Each wall is flat, endless, passes through zero and stands at right angles to its row. A trip goes straight from one point to another. Which walls does it cross, in order?
(in the rows, 128 means zero)

Walls:
(1): [ 97 141]
(2): [ 86 113]
(3): [158 128]
(4): [170   7]
(5): [154 104]
(6): [137 168]
Trips:
[160 146] to [ 68 159] => 5, 1, 3, 2
[ 83 159] to [131 151] => 2, 3
[101 218] to [ 97 124] => 2, 6
[124 146] to [170 179] => 3, 1
[168 106] to [184 104] => none
[ 94 197] to [132 156] => 2, 3
[108 101] to [137 188] => 5, 4, 6, 2, 3
[111 119] to [157  82] => 5, 1, 3, 2
[203 120] to [ 80 166] => 4, 5, 1, 3, 2

Walls:
(1): [ 66 204 125 151 118 146 121 197]
(2): [ 95 201 157 159  72 137 137  89]
(3): [141  62 148  93 186 149 126 156]
(4): [ 73 106 144 161  96  40 134  94]
(5): [166  92  87  81  59 141 141 102]
(6): [ 75 130 244  88  72  62  47 182]
(7): [102 159 124 182 122 135 119 161]
Trips:
[147 102 131 159 147 225 150 126] to [164  64 159 104  90  80 183 134] => 7, 4, 6
[114 140 149 149  76  93  90 218] to [224 148  74 141  96 100  99 123] => 5, 2, 4, 1, 6, 7
[174 201 169 115 153 109 108 183] to [133 116 156 174 104 167 116  82] => 1, 6, 4, 5
[219 110 137 116 140 146 146 160] to [117  99 161 151 123 177 130  37] => 2, 4, 3
[121 144 131 126 122  42 132 166] to [119 156  51 121  96 158 113 124] => 2, 5, 6, 4
[184 146 160  88  91 246 144 110] to [ 64 117  51 183 158 149 156 192] => 1, 7, 2, 5

Walls:
(1): [161 111 114 137 156 119 161 101 111 138 112 167 129 164]
(2): [123 155 162  70 185 122  65 168 170 113 225 181 166  89]
(3): [147  84 124 122 151 155 169 127 105 125 156 110 114 119]
(4): [170 114 126 129 124 104 110  95 191 171 194 110 103 148]
(5): [134 140 140 115 137 133 147 163 147 120  63 125 137 157]
(6): [127 123 104 137 156 126 174   7  95 174 159 145 198 178]
(7): [144 116  97 141 159 115 222 140 181  86  79 107 137 143]
(8): [152 160  74  91 131 171 112 170 119  97 134 158 160 120]
(9): [122 171 115 138  86  73 128  90 153 146 144 122 171 149]
Trips:
[138 160  86 153 126 157 113 156 188 144 174 141  51  65] to [137 123 111 125  72  72 164 134  83 116 144 150 132 174] => 9, 3, 2, 1, 7, 6, 8, 4
[112 146 154 153 125  98 127 164 136 135  91 129 196 129] to [135 130 148 139 142 119  98 119 118 150 144 148 119  87] => 7, 5, 4, 9
[132 116 176 113 108 132 133  76 159 128 103 148  99 124] to [146 184 125  85 141 130 102 144 151 157 148 116 113 178] => 2, 6, 1, 8
[133 131 141 152 166 159 118 133 123 128 116 146  99 177] to [ 97 158 143  89 115 104  98 102  92 136  85 146 111 154] => 7, 3, 9
[152 140 148 116 140 209  84 111  90  96 173 116 100 126] to [111  91  65 130  67 174  92 132 144 117 145  95 150 135] => 2, 9

Walls:
(1): [ 97 137 156 158 113 112 136 112  76 115 100 118 135 150 121 104 153 150
 125 157 142 137  95 117 167  93 145  96  93  92 165 147]
(2): [ 68  97 149  93 159 101 168 125 154  87  93 154 119 112 138 183 131  84
 166 123  71 113 120 109 153 123 110 119 102 122 138 128]
(3): [150  87 153 144 117 125  94  99 101 164 117 113  90 154  85 129 114  92
 129 113 135 148 112 109 151 116 114 203 120 125  78 139]
(4): [160 129 124 134 144 107 107 117 154  94 132 141 162 102  59 110 122 116
 106 137 167  86  95 131 116 148 135 114 136 156 166 150]
(5): [119 123  96 139 111 120 170 155 139 111 107 170 126 158  83  91  84 164
 167 147 120 128 164 118 136 104 136 174 177 176 105 141]
Trips:
[160 139 146 115 115 113 152 176 157 126 135  88  89  81 140 197 146  69
  80 120 119 121 128 162 126 137  95 144 106 142 170 138] to [132 124 132 162 124 142 168 103 136 183 137  65 126 144 123 126  75 138
 136 156 127  62 160 111 142 179 168 120 127 118 111 133] => 3, 2, 4, 5
[126 118  92 114 125 145 161 126 119 104  97 114 122 170 172 120 135 128
 142 128 137 123 163 132  79 138  83 101 133 127 134 151] to [122 153 141 164  85 136 129 161  95  92 161 159 149 123 129  95  97 176
 156  62 119 197  95 169 135 160 128 138 157 103  79 148] => 2, 1, 3
[142 189 123 104 156 103 124 130 104 104 123  82 120 133 136 150  98 185
 148 118 121 145  94  85 146 120 117 122 170 134 140  74] to [123 144 150 120 126  89 129 145 168 130 117 153 120 101 109 172 100 137
 156 113  98 147  61 136 133  88 118  83 167 155 156 162] => 2, 4
[ 97 160 158 124 139 142 152 147 121  89 162 178 164 106  85  79 138 129
 157 110  90 115 150 114 117 145 130  97 155 120 150 106] to [161 105 116 130 110 159 157 112  97 159 155 158  94 149  98 197  80 148
 149 129 128  83  95  44 122 169  93 151 122 159 124 130] => 1, 3
[125 120 104 131 106 132 153 129 119 140 155 106 128 122  83 101 150 107
 136 113 138 154  71  91 117  80 101 161 110 129 105 100] to [221 162  64 158 136 165 157 110  88 121 148 113 170 162 159 142 112 105
  90 126 144 183  84  98 137   7 108 148 105  78 141 185] => 5
[109 136 109 152 165 157 131 182 144 146 174 138  89 163 104 132 157 146
  74 126 133 185 155  95 186 130 148 143 113 113 149 101] to [114 118  72 154 167 109 130  99 118 118 118 132 170 129  77 138 121 134
 128 138 101  80 185 148 129 171 100 119 122 169  95 121] => 1, 3, 4, 2
[152 123 154  89 108 118  98 148 149 141 148 118 132 148 125 120 134 114
  98  99 136 131 141  92 149  99 102  76 143 146  74 132] to [141 102  85 143 123 110 114 149 157 156  99  99  69 111 113  79 130 106
 160 156 118  98 131 140 131  99 181  80 139 128 129 145] => 4, 5, 1, 3

Walls:
(1): [ 87 125 153 106 173 118 111 117 183 101 117 111 128 157 124 105 155 115
  82 118 143 157 148 197 174  63 129 129  76  98 122 188  32  92 107 134
 140  97 125 140 114 175 129 122 130 110 173  55]
(2): [137 143 150 130 187 142 121 138 119  94  82  53 150  67  79 196 147 124
 177 119 140 144 129 108 134 174  86  70 106 162 140 127  80 118 122 121
 117  95  94 182 135 140 131  70 111 200  68 147]
(3): [112  82 114 104 149 166 103 196 172 134 168  85 156 123 213 119 106 169
 146  90 144 112 161 148  77 152 101  95  74 141 128 117 155  76 115 126
  94  74 152 118 155 118 127  60 134 136 144 165]
(4): [125 114  82 104  71 152 122 166 129  92 134 152 170 126 133 127 105 110
 136 156 112 139  83 108 125 145 151  84 160 138  97 140  76 123 198 170
 116 115  91 148  98 129 102 142 134 105 143 126]
(5): [219  61 114  97 102 115 134 133 126 124 119  66 159 113  72 116  75  68
 119  95 138 109 136 109  87 125  87  94  68 126 107 104  70  94  73  85
 146 115 113  91 119 111 169 136 133 166  91 158]
(6): [214 127  98 152 126 110 183  82 152  68 198 117 176 132 172 142 174 166
  99 139 116 144 120 100 100 143  96 105 162 176 110 155  98 144  86 156
 108 112 132 131  96 143 109  65 112 119  80 149]
(7): [122 168 133 118 166 126 151 118 161  85 109 130 150 175 125 133 157  83
 138  84  95 138 124 106  77 147 121  90 186 123 159 117 166  90  98 140
 122 171  74 159  84 173 147 107 154 109 113  66]
Trips:
[149 180  90  94  27 121 150 120 134 165  86 143 129 130 113 157  90 146
 149 160 119 125 118  61 115 100 137 118  82 145 154 109  85 156 174 173
 133 143 134 143 163  96 151 144  88 149 155  84] to [149 111 105 136  87 139 113 133 140 108 152 109 155  83 123 112 113  80
  93 152 121 106 148 177 139 137  97 130 127 149  18 111  81 117 105 165
 151 163 140 205 124 132 127 181 140 142 105 146] => 2, 6, 1
[160 169 168  87 172  96 110 155  92  84 149 108 204 113  91 128 121  66
  91 118 135 111 142 140 123  99 132  51 127  62  93  66 119 136 112  88
 152 116 152 118 176 106 156 118 104 145 142 117] to [137 174 123 133  97 164 164 137 132 116 110 103 135  93 100 102 104  94
 180 150  74 156 125 155  89 155 107 111 151 156  94 147 158 151 154  78
 127  81  95 173 111 177 116 138 184 117 124 144] => 4, 3, 1, 6
[152  96 140 150 139  58 178 160 113  83 159  81 192 154 158  77 116 101
 170 133  89 124 124 149 115  99  72 134 143 133 109 156 229 164 102 181
  91 172  99 160 199  96 198  44 109 158 171 108] to [140 150 148 139 139 100 119  44 126 122 178 197 146 169  91 149 130 138
 136 170 124 167 127 164  95  94 144 173 168 112 119 112 165 133 152 155
  66  70 112 175 117 151 156 156 100 193 173 127] => 2, 5, 3, 1
[ 97 147  88  92 112 181  89 148 183 145 158  98 153 131 156 107  86 115
 179 110 149 166 130 128 113 102 152 141 115 152 206 172 153 135  88 105
 144 171  77 113  96 108 170 162 131 109 140 144] to [ 94  79 134 126 178 100 124 189  78 161  95 105  43 107 119 125 157 181
 116 153 150 195 106 132  90 141 135 172  93 186 168 132  90 103  76 178
 195  86 153 110 183 122 167  90  98 104 144 144] => 4, 7, 2, 5
[ 34 107 106  82 148 171  95 112 199 116 123 176 186 123  66 124 160 151
 157  77  95 163 123  98  79 144 209 133 123 144 137 154 174 147 130  91
 117 127 124 115 102  98 169 139 121 154 114 110] to [106 151 134 117 101 131  88  84 109 194 128 115 151 163 152  74 153 126
 144 100 134 120  99 174 122 138 140 140 151 141 129 146 130 146  65 142
  83  92  70 104  44 115  94 155 180  75 128 110] => 2, 1, 3, 6
[ 49 135 163  79 145 105 179  99 129 168 104  93 173 110  84 105 181 135
 108 118  93  93  92 157  74  94 122 160 139 193 127  85 104 126 162 134
 172 146 103 108 114 183 144 162 106 104  72 139] to [156 111 132 156  98 185 141 113 107 105 158  89  94 121  96 154  73 107
 106  93 154  91 100 124 108 128 123 140 166 145 191 111 149 151 121 105
 125 132 105 140 190 136 109 150  99 131 113 105] => 1
[ 59 115 151 163 128  89  97 141 108 136 154 134 139  84 163 110 114 161
 155 111 188 217  99  93 118 199 167 124 122  85 147 123 152 136 164  82
 102  94 106 129 101 172 128 150 151  96 137 110] to [ 85 134 186 108  88 138 102 105 157 149 121 135 118 123 127  97 147 127
 131 124 136 183  83 156 120 169 114 143 121 166 158 135 125 132 122 141
  95 118 117 137   7 125 126 180 114 139 102 142] => 3, 1, 2

Walls:
(1): [155 116 158  83 115 121 149 103 160 147 130 116 109  99 186 133  90 149
 120  86  87 181  91 194 128  85 112 121 114 141 112 139 152 170  88  71
 108 106 156 136 148 138 143 161 163  72 147 102]
(2): [200 117  61 124 150 124 130  89  63 114 119  95 170 178 127 157 144 129
 133 142 119  99 130 155 119 103 166 121 179 110 161  67 172 163  95 103
 114 117 180 110 156 128 165 155 128 145 114  96]
(3): [113 177 117 134 143 159 162 125  99 123 105  99 125 153 154 124 127 114
  85 130 148 149 162 159 120 134 149 140  37 113 158 224 200 105  98 121
 154 111 143 163 117 181 136  95  91  73 107  97]
(4): [127 122 141 116 140 161 129 120  90 163 195 168 101  86 112  98 154  98
  99 165 165  81 163 131  67 172 105 101 153 127 181 135 133 151 102 135
 200 123 128  78 102  48 120  73 134 164 165 114]
(5): [102  96 124 136 171 150 114 163 142 167 123 167 137 115 143 137 124 110
  81  93 127 100 136  75 147  46 121 108 209 151 124  61 193  37 146 149
 156 149 156  76 125  74 167 135 113 169 106 153]
(6): [171 153  64 149 111 215 106  72 128 112  86 142  72 106 121 124  84 104
 127 125 115 151 130 157 115 129 182 159 148  93 121 107 182 219 173 100
 146 162 131 126 131 158 203  80 209 118  94 144]
(7): [ 88 132 122 161 131 146 108 140 146 147 146 110 169  91 140 140 181 124
 110 156 161 152  75  81 107 181  91 147 101 160 188 107  98  94 129  76
 132 183 120 172  58 128  97 130  95  69 115 146]
Trips:
[127 152 188 135 132  85 116 175  68 148  81 125  99 153 123  97 158 150
 123 139 123 148  58 168 198 151 143 197 132 135 125 172  98 145 160 135
 213  87 110 103 111  74 208  89  76 114 179 128] to [ 90 112 118 107 125 119 187 186 120 134 105 121 127  90 100 159 100 119
 172 136 140 127 163 167 122 150  94 116 124 145 127 107 139 171 177 198
 193 165 154 141 136 149 139 148 120 136 139 178] => 3, 6, 5
[164  65 162 116  89 174 127 143 128 111 132 186 126  81  95 130 136 149
 102 117 164 143 141 148 115 143 173  94 133 107 145 143 102 145 125 110
 146 182 136 141 157 162 165 107 136 163 136 158] to [ 73  98 106  95 160  94 154 156 162 167 160 150  60 130 104  71 138 155
 106 130 143  76 145 105 149 133 108 166 125 128 135 170 137  70 148 110
 106 142 145 206 108 123 150 131 108 182 154 108] => 5, 7, 6, 3
[112 136 159 106 111 108 108 127 196  77 114 148 170 123 156  93 139  78
 121 127  95 142 117 203  81 100 130  95 121 159  94 163 154  80  66 114
 147 123  59 121 115 184 182 108 119 146 150  89] to [100  96 147  83 129 141 124 117  98 175  38 111 127 173 111 129 102 115
 166 145 147 130 136 138 104 142 113 146 116 111 154  96 133 152 139 100
 130 109 129 156 173 131 126 206 144 149 186 134] => 2, 3, 6
[ 96 123 129 110 152  85 215 141  77 169 211  90 144 102 172  72 129  80
 160 154 146 151 147 123 151 107 129 151 111 101 158  77 161 171 119  57
  77 105 150 115 113 179 151 121 118 121 176  72] to [137 112 128 137 130 148 141  53 144 154 149 160  40 135  95 103 122 151
 149  98  80 124 118 118 135 116 103 161 174  97 136  98 166 105 138 130
 107  83 132  96 147  97  84 128 144 137 104 114] => 7, 6, 3, 5
[127 155 157  82 161 131 129 105 140 117  88 132 145 133 102 170 145 104
  94  99 137 141 133 135 190 110 146 101 160 147 121  58  94 144 114 125
 100 111 164 125 163 152  94 128 172 109 149 151] to [143 134 157 126 117 178 112  84 120 130 153 128 154 133 137 139 105 120
  96  90 120 102 133 126 151 134 125 151 159 127 128  83 192 124 181 119
 121  94 103  98 184  83 154 163 135 152  95 149] => 4
[127 167 106 136 140 193 177 143 175 152 104 136  99 146 132 184 118  97
  84 126 118 174 144 130 189 131  37 162 141 159 138 141 134 136  94 161
 122 139 197 150  70  73 125  83 123 132 150 109] to [131 120 140 115 139 172 101 156 147 113  81  85 115  89 142 121 124 109
 129 139 108 150 132 115 123 109 104 112  92 163  97 188 141 166 130 147
  80 161 106 126  93  84 100 117 134 148  73  77] => 4, 5
[121 149 102 134 162 173 147  70 109 128 167 163 140 137 126 161 124 109
 119 141  71 193  93  98 167 156 194 127 115 114 106 159  71 151 124 107
 116 132 138  68 100 132 118 146  99 115 112 131] to [141  48 165 151 148 116 113 118 113 130 135 118 180 137 146 130 122 164
 149 133 151  79 153 104 156  83 139 181 133 137 153 149 107  97 153 190
 159 157 249  66 123 137  70 152 142 138 140 135] => 1, 3, 6, 5, 7, 4
[ 99 160 112 150 124 128 153 138 115 152  79 177 115  97 119 106 141 163
 124 150 148 150 101 187 149 120 118 142 126 149 160 195 189 118  97 163
  80 133 115 110 197 129 120 117 138  57 108 150] to [106 184 100 143 182 143 140  86 106 105 159 181  93 119  69 182  93 156
 131 178 140 130  99  82 140 115 224 136 121 121 162 141 134 122 138 154
 114 126 131 151 112  91 118 136 101 174 137  96] => 1, 4, 2, 5
